Rows are points. Each copy is the shape, with its points in the same order, turned, moved and blurred by noise. Some copies are also mirrored. Which?

Shape (6 x 3):
[[ 0.02  0.15  0.12]
 [ 0.52  0.23  0.07]
 [-0.01 -0.32  0.27]
 [-0.09  0.04 -0.25]
 [-0.87 -0.17 -0.02]
 [ 0.26 -0.44  0.28]]
Copy 1 (6 x 3):
[[-0.09 -0.06  0.10]
 [ 0.35  0.04 -0.12]
 [-0.27  0.39  0.19]
 [-0.35 -0.08 -0.21]
 [-1.04 -0.09  0.23]
 [-0.09  0.61  0.09]]
Copy 1 is: mirrored
Copy 2 (6 x 3):
[[ 0.01  0.03 -0.28]
 [ 0.43  0.17 -0.06]
 [-0.03 -0.48 -0.18]
 [-0.23  0.11  0.03]
 [-0.92 -0.38 -0.31]
 [ 0.22 -0.50  0.04]]
Copy 2 is: mirrored
Copy 3 (6 x 3):
[[-0.15  0.02  0.40]
 [ 0.27 -0.55  0.36]
 [ 0.13  0.27  0.06]
 [-0.31 -0.18  0.09]
 [-0.70  0.62  0.05]
 [ 0.38  0.14  0.02]]
Copy 3 is: mirrored
Copy 4 (6 x 3):
[[-0.15  0.08  0.11]
 [ 0.21  0.44  0.06]
 [ 0.00 -0.26  0.33]
 [-0.13 -0.07 -0.22]
 [-0.71 -0.77 -0.03]
 [ 0.30 -0.24  0.44]]
Copy 4 is: only turned

Shape (12 x 6):
[[ 0.18 -0.14 -0.32  0.27 -0.41  0.41]
 [-0.09 -0.32 -0.01  0.55 -0.71 -0.53]
 [ 0.10  0.05  0.21  0.30  0.47  0.25]
 [ 0.13 -0.36 -0.14 -0.39  0.19 -0.38]
 [ 0.72 -0.12  0.08  0.04 -0.20 -0.02]
 [-0.43  0.33 -0.46 -0.73  0.76 -0.40]
 [-0.05  0.08  0.10 -0.17  0.09  0.26]
 [ 0.38  0.01  0.24  0.06 -0.35  0.43]
 [-0.44 -0.46 -0.60  0.38  0.25  0.08]
 [-0.31  0.02 -0.11  0.52 -0.01 -0.31]
 [ 0.08 -0.15 -0.09  0.09  0.24 -0.06]
 [ 0.13  0.37  0.00  0.17  0.01 -0.30]]
Copy 1 (12 x 6):
[[-0.07 -0.11 -0.27  0.17 -0.47  0.32]
 [-0.73 -0.17  0.24  0.43  0.20  0.48]
 [ 0.43  0.01 -0.16  0.33  0.15 -0.44]
 [-0.07 -0.31 -0.05 -0.55  0.36 -0.03]
 [ 0.45 -0.12  0.22 -0.12  0.00  0.55]
 [-0.10  0.24 -0.65 -0.98  0.51 -0.56]
 [ 0.11  0.08 -0.13 -0.14 -0.10 -0.17]
 [ 0.34  0.10  0.26  0.11 -0.46  0.19]
 [-0.27 -0.48 -0.75  0.26  0.12 -0.16]
 [-0.42  0.07 -0.28  0.44  0.31 -0.02]
 [ 0.08 -0.08 -0.20 -0.04  0.25 -0.03]
 [-0.05  0.44 -0.07  0.03  0.23  0.17]]
Copy 1 is: mirrored
Copy 2 (12 x 6):
[[ 0.20 -0.22  0.08  0.44  0.00  0.48]
 [ 0.21 -0.36  0.52  0.62 -0.56 -0.42]
 [ 0.26  0.04  0.09  0.12  0.71  0.12]
 [ 0.35 -0.45 -0.20 -0.26  0.16 -0.36]
 [ 0.81 -0.11  0.23 -0.14 -0.06  0.07]
 [-0.24 -0.07 -1.03 -0.32  0.52 -0.53]
 [-0.03 -0.05 -0.04 -0.07  0.27  0.22]
 [ 0.36  0.02  0.44 -0.06  0.04  0.53]
 [-0.07 -0.70 -0.23  0.71  0.38  0.02]
 [-0.02 -0.12  0.14  0.60  0.18 -0.35]
 [ 0.28 -0.25  0.05  0.10  0.40 -0.17]
 [ 0.24  0.32 -0.02  0.24  0.07 -0.23]]
Copy 2 is: only turned
Copy 3 (12 x 6):
[[-0.21 -0.41 -0.25 -0.01 -0.34  0.16]
 [-0.02 -0.07  0.52  0.57 -0.47 -0.26]
 [-0.10 -0.47 -0.13 -0.22  0.60 -0.18]
 [ 0.62  0.13  0.19 -0.26  0.21  0.15]
 [ 0.34 -0.57  0.14 -0.26 -0.20 -0.05]
 [ 0.59  0.84 -0.62 -0.31  0.66 -0.11]
 [-0.12  0.02 -0.06 -0.50  0.19 -0.02]
 [-0.27 -0.53 -0.01 -0.49 -0.24 -0.06]
 [-0.08  0.12 -0.39  0.50  0.34  0.47]
 [-0.12  0.02 -0.03  0.41  0.20 -0.35]
 [ 0.22 -0.18 -0.07 -0.02  0.29  0.06]
 [ 0.21 -0.03 -0.19 -0.01  0.01 -0.55]]
Copy 3 is: mirrored
Copy 4 (12 x 6):
[[ 0.25  0.10 -0.19  0.23 -0.26  0.66]
 [-0.01 -0.60 -0.08  0.25 -0.97  0.19]
 [ 0.07  0.12  0.34  0.34  0.31 -0.03]
 [ 0.13 -0.62 -0.30 -0.23  0.23 -0.09]
 [ 0.74 -0.13 -0.04  0.00 -0.19  0.09]
 [-0.63 -0.10 -0.57 -0.49  0.67 -0.49]
 [ 0.00  0.08  0.14 -0.21  0.14  0.21]
 [ 0.47  0.16  0.26 -0.08 -0.21  0.46]
 [-0.45 -0.35 -0.38  0.59  0.16  0.41]
 [-0.35 -0.19 -0.05  0.38 -0.37 -0.08]
 [ 0.06 -0.21 -0.08  0.16  0.16  0.01]
 [ 0.02  0.10 -0.07  0.01 -0.28 -0.32]]
Copy 4 is: only turned

Shape (15 x 9):
[[-0.70  0.03 -0.10 -0.35  0.32 -0.14 -0.21  0.38 -0.10]
 [-0.10 -0.34 -0.42  0.21  0.04  0.20  0.31  0.17 -0.09]
 [-0.30 -0.38  0.17 -0.18  0.33 -0.57 -0.12  0.11  0.04]
 [-0.23 -0.09  0.14 -0.58  0.03 -0.23 -0.02  0.04 -0.30]
 [-0.31 -0.24  0.67  0.57 -0.49  0.50  0.28  0.12  0.66]
 [-0.13  0.07  0.16  0.00 -0.20 -0.50 -0.10  0.34 -0.01]
 [-0.04 -0.39  0.45  0.42  0.05  0.41 -0.04  0.55  0.67]
 [ 0.28 -0.10 -0.03  0.01 -0.04  0.18 -0.12  0.41  0.15]
 [-0.31 -0.15 -0.17 -0.30 -0.06 -0.07 -0.58  0.19 -0.35]
 [-0.35 -0.27  0.29 -0.23  0.36 -0.37 -0.57 -0.17 -0.54]
 [ 0.14 -0.18  0.54  0.14 -0.16  0.64  0.29  0.02  1.01]
 [ 0.09  0.07  0.12  0.16  0.33  0.31  0.29  0.50 -0.28]
 [ 0.05  0.18  0.43  0.73 -0.14  0.47  0.13 -0.07  0.87]
 [-0.19 -0.06 -0.24 -0.10  0.28 -0.21 -0.20  0.01  0.00]
 [-0.20 -0.45 -0.05 -0.28  0.04 -0.39 -0.26  0.11 -0.34]]
Copy 1 (15 x 9):
[[-0.50 -0.22  0.12 -0.18 -0.02 -0.42  0.15  0.03 -0.50]
 [-0.11 -0.20 -0.30 -0.17  0.15  0.27  0.01  0.49  0.11]
 [ 0.05 -0.28  0.33 -0.34  0.32 -0.54  0.24  0.06 -0.05]
 [ 0.05 -0.07  0.16 -0.65 -0.02 -0.16  0.21 -0.11 -0.40]
 [-0.09  0.32  0.65  0.33 -0.39  0.42  0.16  0.23  0.82]
 [ 0.20  0.25  0.24 -0.24 -0.05 -0.47 -0.03  0.28 -0.14]
 [ 0.11 -0.28  0.53  0.62 -0.28  0.15  0.07  0.30  0.44]
 [ 0.32 -0.19 -0.02  0.11 -0.25  0.07 -0.15  0.20 -0.06]
 [-0.17 -0.21  0.16 -0.46 -0.02 -0.20 -0.45 -0.03 -0.44]
 [-0.01 -0.19  0.50 -0.51  0.58 -0.28 -0.17 -0.35 -0.46]
 [ 0.24 -0.07  0.25  0.44 -0.61  0.38  0.38 -0.15  0.84]
 [ 0.15 -0.02 -0.02  0.26  0.11  0.38  0.26  0.33 -0.45]
 [ 0.11  0.39  0.16  0.72 -0.23  0.26  0.09 -0.09  0.82]
 [-0.08 -0.18 -0.15 -0.19  0.21 -0.32 -0.04 -0.05 -0.13]
 [ 0.07 -0.30  0.25 -0.63  0.25 -0.28 -0.16  0.14 -0.26]]
Copy 1 is: mirrored
Copy 2 (15 x 9):
[[-0.63 -0.01 -0.11 -0.45  0.44 -0.18  0.12  0.16 -0.21]
 [ 0.09 -0.57 -0.35  0.19  0.23  0.16  0.18  0.08 -0.12]
 [-0.32 -0.43  0.06 -0.33  0.37 -0.60 -0.05  0.02  0.24]
 [-0.10 -0.17  0.04 -0.66  0.16 -0.29  0.00 -0.23 -0.14]
 [-0.36 -0.50  0.51  0.39 -0.79  0.29  0.47  0.30  0.38]
 [-0.09 -0.06 -0.09 -0.26 -0.16 -0.55 -0.02  0.27  0.05]
 [-0.31 -0.59  0.54  0.26 -0.17  0.29  0.07  0.74  0.31]
 [ 0.15 -0.25  0.11 -0.09 -0.02  0.17 -0.24  0.39  0.03]
 [-0.43 -0.19 -0.22 -0.38  0.12 -0.13 -0.46 -0.05 -0.34]
 [-0.48 -0.28  0.23 -0.25  0.34 -0.67 -0.40 -0.40 -0.33]
 [-0.04 -0.37  0.70  0.21 -0.39  0.68  0.29  0.25  0.72]
 [ 0.25 -0.24  0.33  0.12  0.24  0.01  0.24  0.35 -0.42]
 [-0.13 -0.08  0.51  0.76 -0.49  0.37  0.23  0.29  0.58]
 [-0.19 -0.09 -0.16 -0.10  0.39 -0.24 -0.17 -0.02  0.04]
 [-0.22 -0.51 -0.18 -0.43  0.20 -0.47 -0.29 -0.14 -0.13]]
Copy 2 is: only turned
Copy 3 (15 x 9):
[[-0.92 -0.12 -0.25  0.03  0.20 -0.17 -0.33  0.24 -0.11]
 [ 0.20 -0.26 -0.51  0.25  0.13  0.04  0.02  0.17 -0.14]
 [-0.44 -0.26 -0.14  0.20  0.27 -0.66 -0.52 -0.17 -0.01]
 [-0.45 -0.17  0.11 -0.24 -0.04 -0.32 -0.33 -0.07 -0.31]
 [-0.05 -0.20  0.25  1.01 -0.33  0.36  0.23 -0.40  0.56]
 [-0.30  0.10  0.08  0.24 -0.20 -0.59 -0.31  0.22  0.12]
 [ 0.00 -0.25  0.16  0.75  0.24  0.29 -0.21 -0.03  0.77]
 [ 0.13  0.02  0.01  0.10  0.07  0.06 -0.32  0.25  0.29]
 [-0.48 -0.02 -0.20 -0.02 -0.17 -0.07 -0.78  0.25 -0.25]
 [-0.58 -0.02  0.04  0.19  0.21 -0.39 -0.94 -0.16 -0.59]
 [ 0.14 -0.08  0.25  0.39  0.05  0.47  0.18 -0.59  0.86]
 [ 0.02 -0.07  0.18  0.28  0.46  0.06  0.07  0.44 -0.16]
 [ 0.12  0.43  0.09  0.89  0.02  0.34  0.23 -0.41  0.67]
 [-0.32  0.11 -0.40  0.05  0.22 -0.27 -0.41  0.01 -0.08]
 [-0.28 -0.29 -0.20  0.02 -0.02 -0.46 -0.70  0.03 -0.28]]
Copy 3 is: only turned

Shape (18 x 12):
[[-0.08  0.12 -0.74  0.48 -0.13 -0.41 -0.21  0.62  0.07  0.04 -0.63 -0.15]
 [-0.28 -0.13  0.07  0.41 -0.45  0.29 -0.02  0.22  0.28  0.61  0.02 -0.02]
 [-0.35  0.49 -0.22  0.20 -0.39  0.62 -0.15  0.15  0.48  0.53  0.08  0.14]
 [-0.35  0.13 -0.33 -0.38 -0.09  0.39 -0.41 -0.26  0.43  0.68 -0.11  0.31]
 [ 0.29  0.42 -0.06 -0.24  0.00  0.33  0.00  0.04 -0.37 -0.29  0.14 -0.48]
 [ 0.21  0.29 -0.01 -0.14 -0.23 -0.34 -0.08 -0.27 -0.41 -0.17  0.31 -0.02]
 [ 0.12  0.16 -0.28 -0.21  0.16  0.31  0.10 -0.20 -0.04  0.83 -0.09  0.07]
 [-0.60 -0.10 -0.09  0.57  0.04  0.27 -0.06  0.27  0.13  0.00 -0.56  0.26]
 [-0.26 -0.22 -0.33  0.09 -0.22  0.09  0.31  0.36  0.65  0.14 -0.67  0.01]
 [ 0.40  0.13  0.04 -0.19  0.18  0.06 -0.28  0.43 -0.23 -0.11  0.42  0.01]
 [ 0.22  0.52  0.05 -0.54 -0.06 -0.23  0.24  0.46 -0.55 -0.06  0.36 -0.09]
 [ 0.34  0.59  0.13 -0.19  0.23 -0.29 -0.02  0.18  0.20 -0.21  0.12 -0.12]
 [-0.22  0.23 -0.14  0.28  0.18  0.50 -0.13 -0.09  0.16  0.71  0.07 -0.10]
 [ 0.74  0.32  0.20  0.06 -0.38  0.25 -0.24  0.17 -0.37 -0.18 -0.04 -0.06]
 [ 0.72  0.29 -0.33 -0.27  0.20 -0.17  0.34  0.04 -0.11 -0.30  0.78  0.12]
 [ 0.29  0.09 -0.02 -0.11  0.05 -0.38  0.02  0.15  0.06 -0.23  0.35 -0.57]
 [-0.53 -0.24 -0.69  0.32 -0.27  0.22 -0.06  0.42  0.36 -0.06 -0.36 -0.16]
 [ 0.45  0.60 -0.12 -0.02 -0.01 -0.27  0.36  0.04 -0.26 -0.39  0.35 -0.17]]
Copy 1 (18 x 12):
[[ 0.22  0.06 -0.64  0.48  0.16 -0.54 -0.45  0.42 -0.35 -0.29 -0.56 -0.29]
 [-0.25  0.01 -0.28  0.42 -0.55  0.22  0.19  0.09 -0.40  0.35 -0.27 -0.11]
 [-0.15  0.66 -0.32  0.16 -0.47  0.37 -0.01  0.13 -0.37  0.29 -0.47  0.17]
 [-0.21  0.38 -0.39 -0.30 -0.22  0.13 -0.31 -0.07 -0.46  0.84 -0.42  0.20]
 [-0.03  0.24 -0.01 -0.13  0.07  0.27 -0.35 -0.07  0.57 -0.27  0.20 -0.02]
 [ 0.13 -0.03 -0.03  0.04 -0.14 -0.26 -0.38 -0.45  0.27 -0.01  0.34  0.19]
 [-0.36  0.13 -0.45  0.04  0.34  0.35 -0.16 -0.16 -0.18  0.64 -0.06  0.28]
 [-0.24 -0.16 -0.28  0.03 -0.12 -0.01  0.04  0.38 -0.73 -0.33 -0.53  0.04]
 [ 0.14 -0.24 -0.64 -0.03 -0.12  0.01  0.19  0.26 -0.23  0.12 -0.92 -0.25]
 [ 0.24  0.08  0.17 -0.10  0.06 -0.03 -0.39  0.41  0.16  0.06  0.49  0.13]
 [ 0.06  0.12 -0.14 -0.10  0.07 -0.34 -0.12  0.20  0.78 -0.07  0.44  0.38]
 [ 0.33  0.23  0.35  0.02  0.33 -0.24 -0.12  0.07  0.36 -0.01 -0.03  0.24]
 [-0.42  0.49 -0.12  0.13  0.03  0.36  0.01  0.00 -0.42  0.40 -0.13  0.01]
 [ 0.06 -0.21  0.19  0.38 -0.22  0.39 -0.57  0.11  0.45 -0.14  0.08  0.33]
 [ 0.87  0.15 -0.10 -0.08  0.34  0.04 -0.12 -0.12  0.34  0.06  0.70  0.30]
 [ 0.30  0.06  0.16  0.05  0.14 -0.23 -0.11 -0.05  0.44  0.05  0.17 -0.42]
 [ 0.08  0.15 -0.67 -0.05 -0.36  0.00 -0.08  0.37 -0.49 -0.17 -0.57 -0.53]
 [ 0.42  0.21  0.07  0.14  0.23 -0.11 -0.11 -0.23  0.48 -0.32  0.31  0.22]]
Copy 1 is: mirrored
Copy 2 (18 x 12):
[[ 0.25  0.47 -0.87  0.42 -0.07 -0.41  0.40  0.87 -0.33  0.12  0.22 -0.41]
 [-0.48  0.25 -0.29  0.23 -0.37  0.22 -0.16  0.36  0.03  0.51  0.01 -0.16]
 [-0.69  0.68 -0.55 -0.04 -0.28  0.49 -0.19  0.29 -0.03  0.13  0.16  0.01]
 [-0.58  0.59 -0.63 -0.16  0.32  0.25 -0.21  0.07 -0.14  0.35 -0.36  0.36]
 [ 0.49  0.41 -0.15 -0.68 -0.22  0.26  0.24 -0.14 -0.32 -0.10  0.21 -0.44]
 [ 0.46  0.40  0.08 -0.35 -0.29 -0.32  0.04 -0.15 -0.35 -0.04  0.02  0.06]
 [-0.20  0.57 -0.35 -0.10 -0.09  0.36  0.35 -0.17 -0.29  0.62 -0.38  0.15]
 [-0.55  0.10 -0.52  0.53  0.12  0.00  0.17  0.28 -0.34 -0.09  0.05 -0.58]
 [-0.45 -0.01 -0.74  0.09  0.09 -0.06  0.50  0.64  0.27  0.10 -0.15 -0.34]
 [ 0.52  0.06 -0.09 -0.24 -0.01  0.34  0.12  0.12 -0.47  0.07  0.41  0.15]
 [ 0.45  0.35  0.29 -0.61 -0.28  0.06  0.55  0.23 -0.55  0.06  0.37  0.11]
 [ 0.53  0.46  0.10 -0.18  0.06  0.14  0.41  0.19  0.07 -0.19  0.31  0.04]
 [-0.31  0.73 -0.39  0.19 -0.14  0.44 -0.08 -0.19 -0.13  0.53  0.09 -0.17]
 [ 0.66  0.13 -0.11 -0.19 -0.62  0.43  0.09  0.18 -0.41 -0.26 -0.18 -0.11]
 [ 0.63  0.16 -0.24 -0.49 -0.24  0.05  0.53 -0.41 -0.19 -0.01  0.57  0.50]
 [ 0.75  0.23 -0.09 -0.36  0.00 -0.13  0.15  0.10  0.15  0.20  0.35 -0.20]
 [-0.37  0.04 -0.98  0.01  0.04 -0.25  0.07  0.54 -0.10  0.14  0.24 -0.52]
 [ 0.59  0.48 -0.02 -0.37 -0.38 -0.14  0.57 -0.13 -0.16 -0.23  0.43  0.03]]
Copy 2 is: only turned
Copy 3 (18 x 12):
[[ 0.30  0.16 -0.54  0.24  0.31 -0.48 -0.03  0.79 -0.03  0.03 -0.34 -0.45]
 [-0.08 -0.18 -0.39  0.50 -0.59  0.19 -0.24  0.29  0.38  0.69  0.05 -0.45]
 [-0.13  0.45 -0.66  0.02 -0.65  0.43 -0.19  0.21  0.43  0.60  0.09 -0.42]
 [-0.23  0.05 -0.63 -0.44 -0.47  0.32 -0.28  0.06  0.19  0.70 -0.14  0.12]
 [ 0.06  0.21  0.17 -0.45 -0.29  0.19  0.00  0.01 -0.39 -0.12  0.35 -0.67]
 [-0.02  0.17  0.03 -0.16 -0.55 -0.28  0.04 -0.32 -0.26 -0.24  0.14 -0.33]
 [ 0.28 -0.21 -0.35 -0.43 -0.43  0.04 -0.06 -0.18 -0.15  0.85  0.08 -0.24]
 [-0.04  0.02 -0.50  0.55  0.22  0.44  0.28  0.29  0.14  0.34 -0.29 -0.13]
 [ 0.22 -0.32 -0.28 -0.03 -0.10  0.13  0.15  0.53  0.58  0.38 -0.51 -0.22]
 [ 0.41  0.14  0.15 -0.06 -0.37  0.19 -0.40  0.17 -0.31 -0.07  0.52 -0.24]
 [ 0.39  0.34  0.42 -0.24 -0.74 -0.17  0.22  0.22 -0.51 -0.11  0.50 -0.22]
 [ 0.37  0.60  0.36 -0.30 -0.09 -0.21 -0.10 -0.04  0.05 -0.01  0.17 -0.18]
 [-0.20  0.06 -0.52 -0.09 -0.26  0.31 -0.12 -0.02  0.08  0.83  0.31 -0.50]
 [ 0.44  0.23  0.14 -0.04 -0.52  0.20 -0.40 -0.16 -0.26 -0.25 -0.04 -0.80]
 [ 0.63  0.10  0.05 -0.64 -0.47 -0.29  0.02 -0.37  0.02 -0.32  0.76 -0.22]
 [ 0.08 -0.01  0.40 -0.24 -0.12 -0.46 -0.03  0.09  0.00 -0.08  0.48 -0.45]
 [-0.18 -0.17 -0.68  0.13  0.06  0.18  0.11  0.82  0.38  0.03 -0.14 -0.32]
 [ 0.43  0.47  0.19 -0.27 -0.32 -0.29  0.30 -0.16 -0.07 -0.27  0.44 -0.55]]
Copy 3 is: only turned
Copy 4 (18 x 12):
[[ 0.07  0.20 -0.71  0.22  0.14 -0.14 -0.05  0.58 -0.23 -0.09 -0.48 -0.31]
 [-0.21 -0.37  0.05  0.37 -0.43  0.17  0.14  0.21  0.24  0.48 -0.02 -0.23]
 [-0.18  0.07 -0.18  0.36 -0.59  0.43 -0.27  0.19  0.44  0.64  0.08  0.14]
 [-0.37 -0.10 -0.29 -0.30 -0.39 -0.02 -0.24 -0.03  0.44  0.71 -0.01  0.54]
 [ 0.20  0.09 -0.18 -0.42 -0.22  0.55 -0.40 -0.46 -0.34 -0.05  0.28 -0.41]
 [-0.17  0.09 -0.11 -0.16 -0.23 -0.06 -0.12 -0.64 -0.31 -0.32  0.40 -0.16]
 [-0.18 -0.21 -0.50 -0.21 -0.18  0.22  0.09 -0.43 -0.05  0.84  0.05  0.14]
 [-0.14 -0.21  0.03  0.28  0.15  0.44  0.09  0.48  0.03  0.01 -0.47  0.24]
 [ 0.15 -0.26 -0.58 -0.10 -0.16  0.28  0.39  0.55  0.43  0.06 -0.36 -0.01]
 [ 0.20  0.21  0.09 -0.34 -0.04  0.07 -0.14 -0.05 -0.51  0.20  0.62 -0.21]
 [-0.09  0.59 -0.11 -0.50 -0.35  0.28  0.24 -0.44 -0.56 -0.01  0.48 -0.43]
 [ 0.40  0.52 -0.15 -0.22  0.10  0.10  0.03 -0.40  0.05 -0.04  0.41 -0.21]
 [-0.24 -0.21 -0.16  0.20 -0.02  0.40 -0.22 -0.17  0.19  0.83  0.05  0.01]
 [ 0.59 -0.03  0.06 -0.04 -0.54  0.12 -0.25 -0.38 -0.61  0.00  0.21 -0.23]
 [ 0.19  0.20 -0.53 -0.27 -0.03  0.21  0.06 -0.44 -0.44 -0.10  1.24 -0.14]
 [ 0.14  0.08 -0.22 -0.33  0.13  0.00 -0.08 -0.27  0.02 -0.19  0.52 -0.71]
 [-0.23 -0.26 -0.49  0.01 -0.10  0.32 -0.19  0.81  0.19 -0.07 -0.25 -0.16]
 [ 0.20  0.38 -0.40 -0.04 -0.08  0.35  0.01 -0.57 -0.33 -0.36  0.62 -0.38]]
Copy 4 is: only turned
